Every row gives one point. The ring and each string are closed loops that go straight from each point to the next, and from the last back to the first. Before rounding, they use only three directions, however many columns there are. How many times does the string pass through the ring? Passing back the other way cancels.
(in the rows, 128 means zero)

Ring, 6 rows:
[[146  61 120 128]
 [124  76  86 152]
 [106 163  76 162]
 [116 196  95 161]
 [141 162 127 140]
 [154 113 141 120]]
String (30 x 4):
[[163  54 139 129]
 [150  54 116 149]
 [161  23 132 126]
 [156  51 139 102]
 [149  53 128 110]
 [142  24 104 140]
 [134   7  81 171]
 [129  96  96 155]
 [127 111 101 141]
 [122 116  98 130]
 [106 100  69 152]
 [110 135  84 142]
 [ 95 150  61 160]
 [101 130  56 188]
 [118 123  80 175]
 [116 137  81 172]
 [112 148  74 181]
 [124 153 103 144]
 [117 210 108 132]
 [112 233 102 149]
 [115 220  93 176]
 [123 167  92 184]
 [129 191 105 180]
 [135 154 109 167]
 [133 126 105 159]
 [136 150 123 128]
 [143 155 138 115]
 [140 153 135 111]
 [154 139 153  98]
 [166  94 158 103]]
Times through: 3

Ring, 7 rows:
[[164 140  98 101 112 133 140  96]
 [191 134 101  85 105 147 114 138]
 [176 136 116  88 139 159 133 155]
 [152 144 122  99 165 156 154 140]
 [104 148 127 125 186 141 209  86]
 [ 99 143 122 130 169 132 221  61]
 [125 141 109 120 139 128 189  66]]
String (29 x 8):
[[127 152 114 117 164 135 173  88]
 [128 138 119 115 153 141 190  93]
 [121 132 123 118 152 142 208  87]
 [127 141 116 117 151 137 188  85]
 [123 151 107 121 150 126 178  65]
 [122 148 103 123 139 121 183  53]
 [128 139 104 120 126 124 186  57]
 [139 131 111 112 126 136 184  84]
 [148 138 110 106 135 140 164 101]
 [162 147 101 101 127 135 134 104]
 [203 153  77  85  88 126  70 112]
 [194 134  93  86  90 139 108 123]
 [189 128 101  87  97 146 125 131]
 [167 130 111  96 121 148 151 124]
 [169 142 107  96 130 145 133 125]
 [203 140 100  78 111 151  91 157]
 [218 134 103  69 106 161  82 182]
 [190 121 119  80 120 166 135 171]
 [160 127 122  96 138 157 166 137]
 [148 135 118 104 144 148 170 117]
 [147 127 127 102 149 158 183 132]
 [154 139 127  97 167 162 159 151]
 [150 155 123 100 182 157 143 146]
 [145 158 115 105 173 146 143 124]
 [144 150 114 107 158 143 155 112]
 [125 138 126 114 165 148 196 105]
 [ 93 142 137 129 196 147 234  88]
 [ 82 154 132 135 207 138 229  71]
 [ 89 162 123 135 201 131 210  63]]
Times through: 1
String, 25 rows:
[[126 132 117 117 141 137 201  80]
 [126 130 110 120 126 130 203  63]
 [141 131 113 110 131 139 182  93]
 [171 141  89 101  96 125 128  84]
 [190 149  83  91  94 128  93 105]
 [171 147  99  96 124 137 121 114]
 [164 132 109  98 121 145 152 118]
 [189 124 106  85 101 151 130 140]
 [219 134  96  71  92 153  79 166]
 [196 142 102  81 118 151  99 152]
 [168 139 111  95 135 149 138 132]
 [159 139 113  99 141 148 149 126]
 [185 150 109  85 145 155 102 161]
 [172 144 120  88 159 162 128 165]
 [160 154 115  97 165 151 130 141]
 [149 149 114 104 156 145 150 118]
 [125 131 131 113 167 154 206 114]
 [107 145 135 121 196 151 211 106]
 [102 161 127 126 204 141 196  91]
 [120 160 116 119 181 136 173  90]
 [124 132 125 116 155 145 205  96]
 [ 89 132 132 133 175 140 249  65]
 [ 81 145 125 140 179 128 242  43]
 [108 151 112 128 162 126 197  58]
 [142 144 112 109 146 139 166  99]]
Times through: 4

Ring:
[[136 165 143 101 151 116 137  99 188 110 128]
 [123 158 135 121 145 108 117 111 175 117 138]
 [ 98 146 128 152 124  91  83 136 147 140 154]
 [ 91 124 120 180 110  95  64 152 106 153 159]
 [107 100 113 192 113 122  73 148  75 146 149]
 [137  82 109 190 127 158 100 130  55 128 131]
 [158  92 121 158 138 172 131 111  76 115 115]
 [156 125 140 118 139 154 146 103 122 116 113]
 [149 155 154  88 141 132 152  98 166 117 116]
 [145 168 155  81 146 122 152  95 189 113 119]]
String (30 x 11):
[[ 80 149 136 153 103  73  66 154 138 163 162]
 [ 57 172 143 145  92  40  48 166 165 178 176]
 [ 75 166 131 152 117  60  63 147 172 151 169]
 [115 149 124 145 144 106 101 118 162 118 146]
 [141 131 121 144 156 138 124 104 143 103 130]
 [137 134 127 138 148 133 123 108 142 111 130]
 [107 167 145 116 127  88 104 125 177 137 145]
 [103 180 147 107 131  78 105 122 200 134 148]
 [130 156 129 125 157 116 123 103 180 105 136]
 [122 156 127 132 152 109 113 109 176 111 141]
 [ 84 177 140 129 123  63  80 137 190 145 162]
 [ 77 172 147 129 104  58  72 150 172 164 163]
 [115 139 134 140 125 109 102 128 137 136 141]
 [124 110 112 177 137 133  95 126 103 122 141]
 [119 100 107 192 130 134  84 134  84 128 144]
 [136 112 119 160 139 143 112 118 105 119 131]
 [116 132 133 145 122 114 100 130 124 139 140]
 [ 92 118 129 173  96  99  68 158  89 166 154]
 [133  62 102 213 117 165  87 141  21 136 133]
 [166  53  96 204 145 200 120 114  24 105 115]
 [153  60 106 198 128 184 110 126  23 124 120]
 [124 112 130 156 116 131 102 133  91 141 134]
 [137  91 121 172 121 154 107 130  64 134 127]
 [170  44  96 208 140 208 121 116   7 108 112]
 [167  63  99 194 150 196 125 109  41 101 114]
 [146 106 118 159 144 156 121 112  98 112 125]
 [102 134 136 149 107  99  86 144 119 154 147]
 [ 90 116 125 181  98  99  63 159  87 164 156]
 [ 74 106 113 209  90  89  37 174  70 173 169]
 [ 61 142 132 174  86  59  40 173 119 181 174]]
Times through: 2
String, 30 rows:
[[ 80 127 116 189 109  84  52 158 112 156 167]
 [122 109 106 185 141 132  91 126 104 118 143]
 [127 122 119 160 139 130 104 121 120 120 138]
 [121 135 131 142 130 117 106 124 133 131 138]
 [ 60 175 147 137  93  42  55 162 171 176 172]
 [ 53 168 137 157  94  39  41 168 161 176 179]
 [ 59 157 133 164  95  50  43 167 147 173 176]
 [ 77 156 141 145  99  67  66 155 146 167 162]
 [127 126 127 149 132 127 108 122 122 127 135]
 [144  96 108 177 146 159 113 115  87 110 128]
 [121 117 123 162 126 127  98 130 105 133 139]
 [101 128 133 157 106 102  82 146 110 155 149]
 [149 100 115 165 145 161 121 112  91 111 123]
 [169  66 102 188 151 197 130 106  46 100 112]
 [183  56 103 185 152 213 142 101  30  96 103]
 [169  82 124 155 136 187 142 108  59 114 107]
 [129 132 145 124 117 125 120 124 120 141 128]
 [134 130 135 134 131 131 121 117 125 127 128]
 [159 109 124 143 150 165 139 101 106 105 115]
 [182  93 119 144 161 194 158  88  90  90 102]
 [142 123 134 134 135 142 128 113 119 122 123]
 [121 139 142 128 120 115 111 127 132 140 135]
 [127 132 135 137 128 124 113 122 127 132 133]
 [169  83 110 168 153 187 137 101  71  99 112]
 [155  92 113 168 145 170 125 110  80 108 120]
 [135 108 121 162 132 144 110 122  95 125 130]
 [ 98 115 126 174 102 107  72 153  88 159 151]
 [107 134 134 148 114 104  91 138 123 147 145]
 [142  98 110 176 144 155 111 116  89 112 129]
 [114  95 102 203 130 132  76 138  78 129 148]]
Times through: 1
